Each row of a before or after table is a point. The points were changed in one or more steps. Then noise was added and the rows were shuffled. The steps act on columns, c1 being the first. Name the steps. A step turns or swaps two columns, mirrors them in a line or flattens them onto one, adds a multiple of one to another, or multiplies or shifts one. Angles are multiples of 10 degrees, from the lower column toward the higher: turns from -170 to 170, lines from 10 to 170 but not 90. Use the fewest steps. Two steps may share a column if one is a turn and the other turns, adds or multiplies; they go together, in the order done. Otherwise the lowest column goes first.
In the rows, 128 means zero.

Before:
[[144  98]
 [101 149]
 [ 75 123]
 [138 131]
 [ 87 121]
 [162 146]
 [113 152]
 [186  76]
 [119  91]
 [ 71 108]]
After:
[[150 148]
 [140 181]
 [173 195]
 [116 140]
 [ 60 174]
 [ 56 159]
 [ 93 198]
 [203 126]
 [ 75 171]
 [108 202]]
Steps: multiply c1 by 1.3; shift c2 by 50

Before, 8 rows:
[[176  96 137 114 123  90]
 [116 143  91 105 144 125]
 [230 109 121 109 138  93]
 [118 101 147 131 130 138]
 [125 118 101 123 170 131]
 [116 142  98 124 173  96]
 [108 112 111 164 121 135]
 [158 123 158 141 123 129]]
After, 8 rows:
[[158 100 127 112 124 135]
 [227 132 107   5 101 102]
 [117 166 137 115 134 112]
 [107 139 109 185 131 137]
 [117 160 136 136 123  72]
 [119 106 106 139 140 131]
 [177 111  98  65  93 113]
 [124 151 113 125 149  93]]
Steps: add -1 times c1 to c4; turn c2 and c3 by 80 degrees; turn c5 and c6 by -60 degrees

Before, 12 rows:
[[157 120 162 144 131 156 143 136 131 119 131 164]
 [116 112 155 116 142 155 127  78 147  89 143 148]
 [141 116 148 133 105 156 123 139 131 141  89 150]
 [153 108 167 155 156 141 130 112 123 140 130 114]
 [ 91 123 124 142 164 128 150 150 130 129 138 111]
 [ 90 113 140 115 123 193 136 101 138 119 171 128]
 [ 94 139 160 103 125 141 154 126 130 132 135 131]
 [107 148 164 119 136 149 116 132 118  99 156 108]
 [133  97 165 154 138 136 151 126 117 110 131 111]
 [130  97 136  75 128 179 144 132 155 116 147 157]
 [130 133 149 140 133  75 149 148 152 121 148 106]
 [120 105 133 106 129 133 145 116 112 125 166 136]]
After:
[[115 113 152 117 176 157 126 147 142  87  93  95]
 [ 90 113 139 113 145 192 135 206 137 120   8  82]
 [ 93 141 159 104 128 143 153 143 129 134 109 119]
 [131  97 165 154 135 135 152 146 119 108 114 139]
 [159 121 159 144 124 157 141 177 128 118 132  91]
 [132  95 136  75 124 178 143 207 147 113  84  82]
 [154 108 168 155 161 141 131 159 125 141 118 140]
 [106 147 164 120 130 150 117 168 120 100  42 120]
 [ 91 123 123 142 135 128 150 169 130 127  92 133]
 [139 114 148 132 104 155 121 159 131 139 246 148]
 [131 134 151 142 117  74 150  65 145 120  65 129]
 [119 106 133 106 137 135 145 128 117 126  23  80]]
Steps: turn c5 and c8 by 50 degrees; add 1.5 times c6 to c8; multiply c9 by 0.7; multiply c11 by 3; turn c11 and c12 by -160 degrees

Before, 14 rows:
[[124 168 164 126  81 149 167 164 126 155 164  88 145 118  95 113 150 142
  162  79]
 [ 80 137 149  85  73 146 166 117 147  96  84 141 148 164 114 138 108 105
  179 152]
 [130 130 172 114 149  84 158 129  76 127 138 125 166 167 135 115 149 183
  161 137]
 [128  99 165 128  74 123  80 154 113 120 154 160 157 104 113  75 162 151
  167 151]
 [120 123 154 137 157 122 136 159 144 121 145 114 153 116 145  79 156 150
  152 107]
 [120 166  98 144 123  87 146 120 138 118  98 154 133  78 105 153 113 176
  122  98]
 [135 141 180 157 143 116 102 120  98 167 150 118 114 122  93  78  90 102
  166 116]
 [100 100 128 124 111 122 138 117 130 110  94 120  88 143 124  73 161 128
  113 133]
 [129 128 154 160 106 171 138 114  63  82 125 172 110  99 175 142 138 144
  173  70]
 [141 132  98 141  74 162 157 163 137 154 117 161  82 107 131  66 130 101
  127 158]
 [125  95 103 150  75 147  84 123 133  94 107 174  97 146 141 140  85  95
  143  87]
 [ 89 101  97 167 151  93  80 124 147  84 140  92 114 119 115 121 140 103
  172 119]
 [131 101  97  95 133  94 123 153  94 158 142 160 160  81 172 129 109 107
  110  81]
 [127 158 155 106 108 151 156  84 113 158 154 176  93  94 124 111  91 175
  172 150]]
After (14 x 20):
[[132  38 152 129 128 121  77 161 112 121 156  66 169 107 115  77 165 148
  167 152]
 [121  39 120 150 114  94  86 132 134 150 107  58  94 145 142 140  86  97
  146  89]
 [133  39  86  95  99 158 123 165  93  99 143 114 146  83 174 128 108 107
  104  83]
 [162  72 116 141 127 154 154 174 135 163 114  65  76 108 124  62 130  99
  134 158]
 [ 56  40 142 124 146 107 134 126 133 120  97 115  91 143 123  72 158 129
  112 134]
 [109  66 147 135 128 121 136 167 145 122 146 164 162 114 149  77 155 150
  151 109]
 [143  81 181 158 134 167 106 130 100 116 149 147 131 124  90  76  89  97
  168 112]
 [128  96 169 104  99 158 158  90 109 151 154  86 105  97 123 111  92 173
  169 149]
 [129  69 160 159  98  83 142 123  66 169 125  86 119  99 173 143 141 145
  173  71]
 [116 107 157 132 186 156 166 171 124 144 165 111 157 120  96 110 151 142
  161  85]
 [  5  78 137  87 144  95 163 124 150 145  84  73 155 164 112 136 110 104
  176 154]
 [136  65 156 114 123 124 156 142  76  81 140 147 181 168 135 110 152 180
  162 138]
 [108 104  96 146 109 116 146 128 143  87 100 110 125  74 108 153 112 176
  123  98]
 [ 31  41 103 168 145  84  78 138 148  96 142 167 106 114 116 119 139 103
  176 115]]
Steps: multiply c1 by 2.5; shift c2 by -60; turn c3 and c13 by 20 degrees; turn c5 and c12 by 120 degrees; swap c6 and c10; shift c8 by 10

Before (11 x 64):
[[147  95 100 105 131 121 133 124 117  62 170 142 137 156 101 170 110 118
  191  88 174  97 133 131 134  78 100 148 164 143 103  53 126 125 104 143
  164 122 172 179  56  95 158 135 137 116 175 177 117 102 148 118 148 131
  159  59 117  89 109 104 145 112  84 106]
 [120 144  95 122 133  94 127  69  93 136 160 112 211 100 134 148 106 109
  109 139 150 121 147 196 209 132 145  75  96 159  98 106 126 158 127  95
  146 136 197  84 113 158 116  19  79  70 175 206 129 113 117 133 143 130
   88 149 175 160 102 119 162 120 133 149]
 [117 165  69 103 154 104  94  96  56 177 141 113 172 128 117 102 112  91
  144 186 145 132 133 181 220 126 179 135 151 173 108  81 159 137 153  46
  119 112 199 118 148 135 158  80  88 122 188 154 153  91 129 153 151 120
  107 125 191 204  92 122 148 131  86 150]
 [141  92 144 128 140 136 152 122 150  95  84 120 118 152 152 119 122 101
  119 135 144 152 155  89 170 171 160 107 120 162  62 189  94 134 126 123
  143 172  37 144 109 129  68 169  90 140  93 122  91 183 188 169 144 144
   36 180 110 140 149 138  95 198 121 128]
 [127 187 111 118 125 143  86 109 108 174 173 113 210 120  97 128  84 129
  156 136 168 102 113 194 182 137 185 120 130 133  99  81 150 121 100  18
  134 101 176 129 132 135 128  82  79 113 168 222 161  47 145 180 139 180
  121 138 132 132 112 108 175 121  94 165]
 [151  94 215 138 123 162 161 110 129 103  65 110  47 114 134 152 188 118
  105  86 126 153 156 105 123 112 182 102 107 115  83 173  82 154 163 131
  132 125  71 167 101 120  72 188 141 180  88 139 117 206 153 149 110  72
  108 145  98 129 147 116 122 220 136 182]
 [115 134  90  98 151 110 143 117  94 165 144 126 199 147 139 119  67 168
  127 179 162 144 148 205 199 132 150 111 169 177 117  86 148 123 106  81
  153  84 175 120 164 144  98  68 107 105 175 177 121 116 133 178 116 136
  136 209 179 174 100 111 149 112 124 181]
 [145 121 110 138  88 105 124 145 124  84 162  72 139 128  41 178 126 198
  189 114 123  99 113 165  69 113 110 124 156 141  79  50 146 144  90 108
  166 162 114 209  96 102 125 142 118 120 167 127  81  79 152  71 140 152
  116  71  90  98  51 108 126 173  82 106]
 [148  99 116 148 104 184 110 160  99  52 173 113  82  96  84 177 125 163
  162 137 157 126 133 165  81 117 153 162 159 153 107  57 159 133 138 159
  160 132 135 152  73  76 113 142 108  92 209 174 142 105 130  90 157 159
  118  69  96  64  70 127 163 143 134  83]
 [149 100 199 129  81 121 153 123 126  61  99 157  73 131 122 158 171 112
  157  85 129 144 166 113 156 153 163 148 180 110 104 142 104 149 105 120
   83 147  82 154 134 129  70 180 109 190  92 120 103 184 139 125 132  72
   64 138  51 104 157 159 125 219 178 147]
 [158  51 164 121 165 152 185  75 153 122 101 134  54 116 123 162 156 125
  103  99 109 167 137  83 137 153 170 115 134 113  96 158 112 168 101 131
  106 135  51 152 123 160  80 204 133 154  91 138  89 166 139 155 142 145
   38 108 106 150 125 156 149 202 196 171]]
After (11 x 64):
[[155  56 162 127 166 152 171  75 155 115  99 128  57 116 130 160 157 117
  111  95 107 166 145  89 138 154  75 115 138 105  95 163 111 168 100 130
  105 129  47 106 120 160  75 138 134 153  85 126  89 167 139 166 139 143
   37 191 108 105 119 155 146 199 194 172]
 [148 102 191 133  81 123 147 123 120  56 100 155  70 138 123 158 167 105
  156  82 128 152 165 112 152 157  71 151 177 108 100 147 108 146 111 123
   80 146  81 103 136 125  64 134 111 194  96 135 102 181 143 125 136  72
   57 157  44 141 157 161 128 219 176 142]
 [118 151  71 101 151 110 100  98  57 178 143 118 166 129 116 103 113  93
  151 183 144 128 131 184 222 122 131 135 154 177  99  82 156 133 149  45
  120 110 201 128 144 130 155  58  85 130 191 121 155  89 122 159 153 119
  105 125 188  71  69 124 149 129  89 146]
 [145  95 105 108 132 118 134 125 123  66 169 137 144 150 105 168 106 123
  188  89 177  95 133 128 139  85 189 152 164 140 105  47 129 126 102 146
  165 130 170  68  58  98 165 146 136 114 174 110 120 101 143 115 147 129
  161 169 117 173 125 108 141 116  80 106]
 [150  99 108 155 105 184 114 158  96  54 171 113  79  92  78 177 123 157
  160 135 163 125 131 164  87 117 143 161 159 147 106  59 161 139 133 159
  165 132 131  88  77  75 111 116 111  92 213 110 146 112 133  76 158 160
  121 186  96 212  99 122 165 146 129  78]
 [149  98 212 142 116 160 144 118 127 103  62 111  51 112 142 152 190 119
  102  88 128 156 157 108 131 118  55 102 106 115  84 174  80 157 166 133
  136 132  78  89  99 118  68 124 146 182  87 132 125 209 153 156 108  73
  107 166 100 115 146 116 121 214 138 166]
 [118 147  89 116 130  92 128  67  90 138 162 110 205  95 129 153 106 105
  109 135 157 121 150 204 201 138 169  77  98 159  93 101 123 161 130  95
  147 133 203 145 118 162 117  50  78  70 169  93 130 115 116 135 147 127
   92  62 176 109  85 118 159 117 133 156]
 [143  94 143 139 145 134 146 125 152  93  82 115 120 153 154 122 119  99
  119 135 142 153 153  92 174 175  58 107 119 165  55 183  91 135 121 127
  144 172  35 113 104 130  73 127  87 143  96 132  92 180 191 184 148 141
   37 115 112 109 139 144  94 197 120 134]
 [116 132  91  90 150 103 140 115  99 158 148 128 195 142 138 117  64 176
  123 176 161 144 148 204 205 121 102 117 176 178 112  84 151 124 105  80
  158  92 178 115 164 147 103  76 100 109 177 112 120 110 139 198 113 129
  139  52 179  96  88 108 144 106 124 178]
 [130 188 109 115 119 142 101 111 108 176 176 108 213 115  96 125  87 122
  157 137 164 105 108 191 181 143 128 121 137 138 102  81 151 124  99  21
  134  97 168  97 133 128 129  49  82 106 167  90 162  49 144 197 139 177
  119 118 137 127 113 113 178 124  88 164]
 [147 121 111 140  93  99 123 142 119  79 164  74 133 127  42 178 121 201
  185 115 122 100 116 165  76 121 165 125 161 140  78  49 148 147  87 116
  158 165 116  50 102 102 123 156 118 116 168 141  77  75 152  51 142 155
  118 177  90 180  76 107 132 171  83 103]]
Steps: multiply c7 by 0.7; turn c27 and c44 by -50 degrees; turn c27 and c56 by 140 degrees; turn c40 and c48 by 160 degrees; multiply c48 by 0.4; multiply c52 by 1.3; mirror c58 and c59 in the line at 100 degrees
